Each row is a point. To make a cloud, some directions were put in groups of two or more. Within a group, all points are equally far from the middle, so they leave a hole (a ring in 2 directions, a hollow ball in 3). The other directions are filled evenly. Then the cloud was stretched, turned, moved and blurred a little. How many holes are there, and how many directions does each take, smallest first?

Cloud, 22 rows:
[[  4  11  23]
 [  3  41   5]
 [-46  54   7]
 [-14 -25  22]
 [ 19 -17 -16]
 [ -9 -36  23]
 [-31  32  27]
 [-19  84  26]
 [-62  51  36]
 [ 16  38  52]
 [ 14  87   3]
 [ 13   1  16]
 [ 27  -7   9]
 [ 55 -43  -2]
 [ 12 -27  -1]
 [-11  46 -10]
 [ 12 -55   4]
 [-22  11   3]
 [ 56 -21  -2]
 [-67 -11  -6]
 [  9 -18  20]
 [ 42  32  43]]
Holes: 0

Cloud (29 x 4):
[[-25  14  62  48]
 [ 22 -18  -2 -22]
 [ 19  27 -41   2]
 [ 23 -29  -7  12]
 [ 39 -30  20  46]
 [-35  41 -14  44]
 [-16 -41   2  38]
 [-61  35 -10  37]
 [-24  60  24 -35]
 [-35  23   1  58]
 [ -6  51  -9 -20]
 [-54 -48 -14   2]
 [ 61  -1  36  19]
 [-20 -17  32 -20]
 [ 15 -16  33  14]
 [  4 -54  19  54]
 [-33  36 -37  11]
 [-20  49  40  28]
 [ 37 -46  -5 -32]
 [ 14 -44 -32 -23]
 [ -7 -44  44 -11]
 [-25  20  57  40]
 [ -6 -35  72  21]
 [-32  31 -15 -11]
 [ 40  43  31  24]
 [ 21  13  44  35]
 [ -2 -19  -7  13]
 [-51 -36  30   8]
 [ 30  -2  49   7]]
Holes: 0

Cloud, 54 rows:
[[ -1   2  -8  17 -36  34]
 [-18  29  58   3 -50  18]
 [  1  45 -37   9  48 -43]
 [ 12  28  10 -30  17 -77]
 [ 15  21 -29  -8   3 -12]
 [ 10  30 -48 -14  49 -37]
 [-73   2   1  16 -12  23]
 [ 12 -47   7 -10 -24  11]
 [  8  46 -10  -7 -58 -40]
 [  1  41 -72 -30  25  -4]
 [-23 -25  25   4 -42  12]
 [  9   7  46  48  17  18]
 [ -2  56 -50  -4  62 -29]
 [ 33  15  30  -6  27   0]
 [-10  -8 -24  33 -17   2]
 [  4  32  53   3 -34 -57]
 [  5  11  59  31  -1  47]
 [ -6   1  18 -64 -30 -28]
 [-36  28 -10  28   5  58]
 [-53   5 -47   0 -11 -29]
 [  2  -2  -7  45 -12 -12]
 [-11  67 -37  15 -12   6]
 [ -5  20 -20  25 -12  16]
 [-14  72 -10 -34 -46 -28]
 [-40  40  34  31   4  19]
 [-18 -11  82  -3  -3  25]
 [-41  51  27 -14 -10 -51]
 [-26  60  54 -28  -9   9]
 [-65  38  45  -6 -21  34]
 [-72  24  -8   9 -13  -7]
 [ -8  57  31 -45  56  26]
 [-66  40  30   3  11  49]
 [-47   3   3 -19 -25 -14]
 [-10  52  48   5  -7 -50]
 [ -7  44  40   6 -85  12]
 [  5 -37   2  23 -15  -2]
 [-50   9   5 -46  33  18]
 [ 41   2  10 -14 -16   3]
 [ 10  65  32 -38 -16  74]
 [ 15  37 -22 -28  42 -14]
 [ 38  61 -16  38   9   8]
 [-28 -17 -23  18   9  13]
 [  3  13 -36 -23  45 -22]
 [-24  51  72 -22 -59  15]
 [ 13 -15 -25  -6  29   7]
 [-46   2  47  56 -12  -6]
 [ 33  21 -10  27   3  15]
 [ -2  39  18  -3 -60 -51]
 [-36  33 -42  15 -47 -16]
 [-44  58 -39  17 -10 -20]
 [-11  22 -48   0  30  71]
 [-21  31 -36  -9  14 -52]
 [  1  13  26   2 -51 -10]
 [ -1  62  32   5 -45 -21]]
Holes: 0

Cloud (83 x 8):
[[ -8 -34   1 -64 -30  -6 -33  33]
 [ 38 -71  29  11 -18  16  -3 -66]
 [ 49  29 -10  33  34  17  47 -36]
 [  2  48   9 -74  -6  -6  19 -15]
 [ 86 -22  43  15  59  34 -29  -6]
 [ -5 -19   2 -19  69  -8   6 -32]
 [-45 -57 -21  -1  13  -8 -37  27]
 [ -3  27  47 -28  -4 -17  28  49]
 [ 58  40  16 -23  -5 -27   4 -82]
 [ 71  39  29   7  -5  22   7 -20]
 [ 61  60   4 -33 -26 -60  -2   5]
 [-52  41  44  45  14  -7  16 -32]
 [ 61  -9   8  15  -8  34  -9   7]
 [ 46  19 -14  18  48  25  58  -3]
 [ 62 -17  58 -12  -2 -47 -37  23]
 [ 20 -28 -20  17   8 -43  13  14]
 [ 46  25  15 -23  -4 -42  25 -60]
 [ -7  63  46 -12 -14   1   4  33]
 [  1  52  12  39 -83  -9   5 -10]
 [ 23 -24 -10  40  -6 -23 -48  43]
 [-31   3 -18  18  20  41  -8 -40]
 [-32  24  -3  10 -21   8  13  53]
 [-30 -18  66  60  -3 -42  24 -22]
 [  7 -37  14 -53 -22  28 -33   6]
 [-40  24  -2  21   9  13  13  -1]
 [ -2  -8 -25   1 -56 -62  42 -24]
 [ 23  -2  35  54  30  -1  28 -34]
 [ 22  55  16 -19   7  52   4  11]
 [ -7 -11  22  15 -43  14 -36  31]
 [ 82  29  41 -33   8 -15   9 -26]
 [-13   7  17  28  30   8  44   3]
 [ 64  62  -4 -18  -4 -58 -19  39]
 [-67 -47  14  50   2  -9  -8  19]
 [  9  14  25  72  21 -39   6 -46]
 [-12  30  32  11  41  27   7   8]
 [ 11  25 -18  44 -57  13   8 -32]
 [-58 -25  62  12 -38 -19 -22 -16]
 [ 34 -35 -37   2  13  27 -43 -40]
 [ 36 -33  52   4 -22  -9 -49 -45]
 [-13  23  31   8 -46  10 -18  13]
 [  4  45 -16   8   3 -44  60  -3]
 [ 70 -39  21 -27  -9  -3   2   5]
 [-14  22  21 -49 -25  27  36 -62]
 [ 10 -11 -39  -1 -26   4 -37  -4]
 [-42  39   4   7   5 -14 -19 -55]
 [ 32  20   1 -22 -19 -23 -39 -39]
 [  2  13  22  48  33 -38  29  24]
 [ 36  -8  41   5   9 -62 -44 -48]
 [-27  33  -8 -16  23  -8  34 -64]
 [-69 -50   9 -15 -46 -50   5 -37]
 [ 31  30   4 -12  47 -41  30 -17]
 [ 28 -16 -39   3  44  31  57  30]
 [-25  37 -24   5 -22 -46  66   0]
 [-48 -36 -28  23   7   3  32 -18]
 [ 29  -6 -17  15  17  62 -30   3]
 [ 15  41  33 -39 -43   0 -16  50]
 [ 13 -29 -19  40  -7  -3 -32 -61]
 [-25 -40   5  15  -5  31 -28  51]
 [ 40   7  -1 -71 -33  36 -18   6]
 [ 49  42  48   6  -2  11 -34  12]
 [ 57  31  17   2  28 -63 -36  21]
 [-35  51 -15  -2 -37 -29 -14  -1]
 [ 43  20  63  13 -18 -27   7 -55]
 [ 27  10 -16 -45 -42 -27 -42  29]
 [-10 -29   6 -61  -5 -17  10  16]
 [-21 -10 -17 -64 -61  23  13 -47]
 [ 52  32  38 -24 -15 -14 -25 -81]
 [ 40 -25   1  17 -27  43 -19  -3]
 [-25   9   2  15  39   8  -4  37]
 [ 60  27  16 -31 -58 -14  26 -30]
 [  8   5  13 -63 -19   2  42  36]
 [  7 -27  -4 -49  -2   4  49 -61]
 [ 71 -38 -30 -31  19   7 -30 -10]
 [ 31  -1  28 -15 -65 -51  25 -20]
 [ 28   1  16  13  32   9  49  38]
 [ -2 -10 -18 -80 -46  26  20   7]
 [ 14 -16  -9  39  14  25 -48 -15]
 [-41 -22  13  -2   5 -48  17 -58]
 [  8  18   6  16  51  34 -43  20]
 [ -9 -10  26 -11 -52   5 -30  56]
 [ 31 -13  -5   2  -6 -20 -40 -53]
 [ 20 -12  32 -11 -49 -56  21 -41]
 [ 19  11  19 -15  33 -53  21 -35]]
Holes: 2 (2, 2)
